Each wall is flat, endless, passes through zero and stands at right angles to its row. A trip goes straight from one point to another. List the walls that it crosses, first one first.
In the rows, zero is written as 128.

Walls:
(1): [ 93 138 148]
(2): [ 55 163 167]
(3): [157 170 159]
(4): [102  82 100]
Trips:
[199 141 155] to [135 177 171] => 2, 1
[149 135 189] to [115 155 132] => none
[110 164 131] to [ 75 165 147] => none
[ 89 142 158] to [ 57 139 150] => 3, 4
[ 97 145 205] to [148 143 146] => 1, 2

Walls:
(1): [144  74 129 135  74 143 131 119 151]
(2): [140  90 125  97 161 126 146  96 146]
(3): [146  85 159  97 163  89  96  88 182]
(4): [100  68 121 136 141  44 109 175 146]
(5): [118 135  89 100 159 145 149 166 156]
(6): [137 104 127 189  84 142 141 101 142]
Trips:
[123 126  84 160 101 121 133 149 179] to [139 157 142 192 140 137  70 184 164] => 1
[177 100 148 203  55 105 118 101 118] to [110 163 177 158 116 112 207 104 131] => 4, 1
[ 66 102 136  36 136  74  58 106 156] to [ 90 121 101 158 137 111 147  77 102] => 5, 6, 3

Walls:
(1): [ 84 148 203 159 141 163 136 109 141  60 122 174 115 126]
(2): [141  97 112 156 123  78 142 112 145  76 125 153 181 173]
(3): [168 149 159 163  68 145  88  60 109 127 139 161  75 148]
(4): [ 96  59 133 146 106 148 131 166 137 107 118  90  89 203]
(5): [147  68 172 158 163 140 168 145 150  83 186 117  88 152]
(6): [116 122 192 115 156 148 106 196 146  58 129 182  86 113]
Trips:
[198 136  79 125 186  91  91 128 134 123  92 115 128 100] to [107 117 134 166  87 182  90   7 146 133 118 125 116  87] => 3, 2, 1
[143 134 147 162 152  66  48 133 159 154 116 137  90 105] to [104  85 169 133  94 120 103 160  96  93  77 153 122 137] => 1, 4, 2, 5
[104 150 118 189 111 187 116 125 150 179 111 127 126  60] to [ 77 115 148 120  84 189  93  77 149 134  52 119 172  89] => none
[ 91 146  89 124  99 169 161 151  58  91 100 179  88 169] to [125 126  87 134 205  81 157 105 128 158 119 112 107 137] => 3, 2, 6, 1, 5, 4
[143 144 141 132 107 148 180 101 149 131 180 117 190 144] to [ 81 138  74 159 125  78  80 198  61 157 119  76 214  96] => 1, 5
